Every row gives one point. Any point is a mix of the corners, with weights that add up to 1. It lies inside the corners' shape when no weight is negative. Is each point inside? If not, which corners have a negative weight?
(in the rows, 128 means zero)

Corners:
(1): [170 127]
(2): [108 207]
(3): [114  44]
Points:
[118 117] -> inside
[159 125] -> inside
[116  61] -> inside
[111 193] -> inside
[140  90] -> inside
[128  89] -> inside
[130 212] -> outside (3)
[151  70] -> outside (2)

Corners:
(1): [194 102 114  99 105  61  88 142]
(2): [103 167 143 160 131  70 124 134]
(3): [179   7 109  51  76  19 111 146]
(4): [152  93  51 122  99  82  99 129]
(5): [122 138 130 152 208  82 163 130]
(6): [147  88 136 192  51 194  92 187]
(7): [ 52 194 110  89 199 112 101 108]
(8): [ 90 100 181  99 112 160 164  52]
(9): [ 94 149 152 119 105 195 199 132]
Points:
[144 114 100  86 131  55 121 139] -> outside (6, 8)
[114 144 118 106 147  93 108 125] -> inside
[114 109 119  93 133 108 117 120] -> outside (2)
[125 107 124 113 124 101 111 117] -> outside (9)
[ 87 149 122  99 156 110 118 114] -> inside
[109 132 158 136 126 120 141 127] -> outside (4)
[124 111 105 121 140  78 152 114] -> outside (1, 6, 7)

Corners:
(1): [ 76   7 115 130  95 109  65 127 133  25 229 142]
(2): [135 104 138  64 153  52 213 140 126  90 154 145]
(3): [117 174 228 162 177 160 116 190  56 100 182  96]
(4): [187 168 170 180 141 143 175 159 103 161 136  33]
(5): [177  95 108  64 150 178 126 141 126 145 181  99]
(6): [126 191 175 118  69 199 100 118 182  94 124 143]
(7): [133 109 104 145  59 111 153 122  82 125 166 177]
(8): [161  54 154  90  82 158 167 139  87  89 124 133]
(9): [ 64 129  60 114 161 126 162 120 108 131  70 174]
(10): [115  84  96 143  31  84  25 184 199 161 169  80]
(11): [119 177 113 113 208  56 115  89  85 157 120 138]
(12): [ 96 120 160 132 123  89 118 111 172 174 121 145]
(13): [132  93 111 156 102  99 148 130 167 125 124 206]
Points:
[149 158 152 146 141 131 144 141  90 115 171 128] -> outside (8, 9, 10, 12)
[143 105 117 112 112 135 133 133 116 128 162 136] -> inside
[126 129 148 124 141 118 151 121 115 128 136 140] -> outside (10)
[131 116 125 108 127 119 153 117 136 126 130 147] -> outside (3, 10)
[117 111 129 116 120 122 122 129 117 111 150 145] -> outside (4)
[127 123 124 126 109 121 126 136 128 129 143 128] -> inside
[116 106 104 119 127 107 118 122 165 131 134 140] -> outside (3, 7, 8)

Corners:
(1): [ 81 106 123 126 163 152 112 112 137  98 102 121 124 120 140 212  87  56
 132 119]
(2): [135 112 156 194  93  83 121 109 105  81  68   7  57 119 141 113  97 142
 165  86]
(3): [ 91 127 126 106 143 121 116 106 109 221 218 108 174  88 154 104 117 126
 144 142]
(4): [120 140 147 121 148 112 127 117 154  76 142 132 125 153 100 121  91 146
 119 162]
(5): [128 123 103 163  99 121 119 129 143  90 109 141 104 122 139 105 105  99
 111 172]
(6): [126 121 124 139 170 104 111 104 174  89 117 129  89  95  95 152 118 132
 145 129]
(7): [152 123 117 130 174  73 111 124 194 102 113 110 115 119 114 107 186  99
  44 111]
(8): [ 81 132 145 137 100 152 172 133 149 141 119 119 122  99 127  99  82 155
 133 122]
(9): [124 167 132 126 162 141 199 120 153 183 146 164 200  98 148 120 137 123
 163 176]
(10): [133 137 112 112  68 138 135 134 106 113 110 134 202 110 119 101 159 113
 125 110]
(11): [139 117 148 119 150 161 106 127 136  98  95 156  99 147 149 127 123 119
 153 194]
(12): [114 125 129 125 164 134 141 134 110 114 100 156 123 109 145 115 128 149
 150 210]
(13): [111 107  81 158 153 152 142 118 115 130 111 139 132 117 146 217  88 136
 125 146]
(14): [123 121 137 142 170  91 110 113 127 109 173 136 162 115 139  92 118 112
 147  96]
(15): [ 83 159 135 115  93 136 133 189  92 123 142 151 146 156 142 127 145 143
 140 112]
(16): [133 107 148 136 126 136 137 230  97  77  73  85 105 114  93  96 104 134
 148 118]
(17): [141 145 128 128 146 140 162 160 106  82 166 116 109 115 141 119 134 139
 106 113]
(18): [132 172 138 131 169 151 114 118 138  76  79 143 132 111  55 129  86 143
 126 119]
(19): [144 116 148 122 124 143 150 137 109  77  83 131 116 168  29 102 167  95
 145  89]
(20): [107 130  67 110 127 141 133 107 117 124 102  79 135 126 103 148 109 143
 147  96]
(21): [134 141 143 119 151  64 171 162 116 139 129 148 115 118 152 144  97 131
 133 106]
Points:
[123 132 141 121 141 126 136 136 128 108 118 123 127 127 117 119 123 129
 140 129] -> outside (5, 13)
[117 131 128 128 138 130 140 136 119 119 120 122 136 120 127 129 113 130
 136 126] -> outside (5, 6)
[136 128 144 140 156 127 141 138 132  85  91 139 124 113 113 125 128 118
 131 126] -> outside (3, 4, 5, 15, 20)
[116 137 135 127 136 121 131 135 131 102 131 130 131 133 119 123 114 133
 130 134] -> inside
[115 151 149 124 150 127 130 144 115 123 155 123 159 114 148 155  87 138
 158 126] -> outside (5, 7, 8, 12, 19, 20)
[124 134 138 131 135 123 134 136 135  90 106 124 117 128 116 120 117 128
 136 130] -> outside (3, 13)
[116 131 131 133 137 130 135 130 121 114 125 127 131 119 122 127 109 130
 148 130] -> outside (7)
[125 137 125 134 132 137 144 129 138 111  90 135 145 122 110 136 122 112
 143 120] -> outside (3, 4, 12, 17)

Corners:
(1): [186  69 238 178  45 133  91 103 226 157 167 195 122 134  75  70 111  72
 153 178]
(2): [191 184 172 177 141  82 108  91  99  70 148  93 157  78  84 182 167 182
 176 170]
(3): [ 77 183  89 146 107 184  74 128 139 181  43 200  70  79 177 202 148 171
 209  84]
(4): [ 77 129 166 211 178 152 136 105  89  49 189 180 110 115 138 112 163 202
 129 175]
(5): [196 175 136  93  72 141  58 114 180 131  86 122  96 128   9  34 104 120
  43  62]
(6): [130 118  79  99 136 138 156 198 216 152 155  57 109 123 206  93  89  32
  91  99]
(7): [151 122 101 128 150  55 189 108 123 125 171 140  64 110 144 137  89 203
 129  69]
(8): [162  70 216 100 109 192 118 196 102 156 142 172 151 152 186  82 135  91
  55 169]
(9): [128 136 111 118 210 122 201 108 108 135  31  96 165  87 155  50  93 207
 165  97]
(10): [ 77 159 151 175 119 132 160 165 246 145 151 136 132 202 132 185 104 143
 168 120]
(11): [ 78  65 204 119 136  86 147 104 125  89 118 133 111 200 191 182  71 140
  84 157]
(12): [184  66  69 137 119 120 141 142 114  59  65 109 153 107 218 131  44 162
 158 142]
(13): [200  91  78  98 109  77 179 119 117 119 171  57 150 136 180 150 152 103
  58 169]
(14): [147 142 137 116 193 149 126 149  92  62  85  85  62 123  94  51 138 225
 160 111]
(15): [125 127  68 118 208 105 146  87 152 173 106  57 105 103  61 185  86 141
 112  45]
(16): [101  86  76 166 119  83  89 229 228 143  69  68 176 137 161 202  83  97
 210 121]
(17): [215  78 111 217 137 110 136 140 191  64 109  32  78  90  76  45 183  88
  80  70]
(18): [ 45 148 189 150 122 111 190 211 132  52  84  84 145 125  93 142 118 144
 159 154]
(19): [185 209  61 157 212  66 169 116  97  68 176 186  82  82 200 176 186 197
 110 149]
(20): [110  83 156 161  87 175 127 179 114 123  66  66  37 192 148  45  35  67
 101 145]
(21): [120  66 164 103 100 180  96 112 143 167  96 171 137 177  76 128  46  62
 177  58]
Points:
[140 131 134 137 142 136 135 136 129 106 107 102 115 123 128 117 125 135
 115 121] -> outside (1, 7, 16)
[147 107 143 127  97 128 130 149 171 137  96  95 132 135 131 101  88  96
 121 112] -> outside (4, 14, 15, 19)
[138 119 127 144 136 120 138 140 146 113 107 112 120 119 146 124 112 143
 134 126] -> outside (21)
[145 113 129 140 128 120 139 136 137 114 120 101 117 129 130 125 116 125
 123 126] -> inside
[137 127 142 148 131 135 122 130 137 103 124 127 106 128 114  98 118 145
 114 124] -> inside
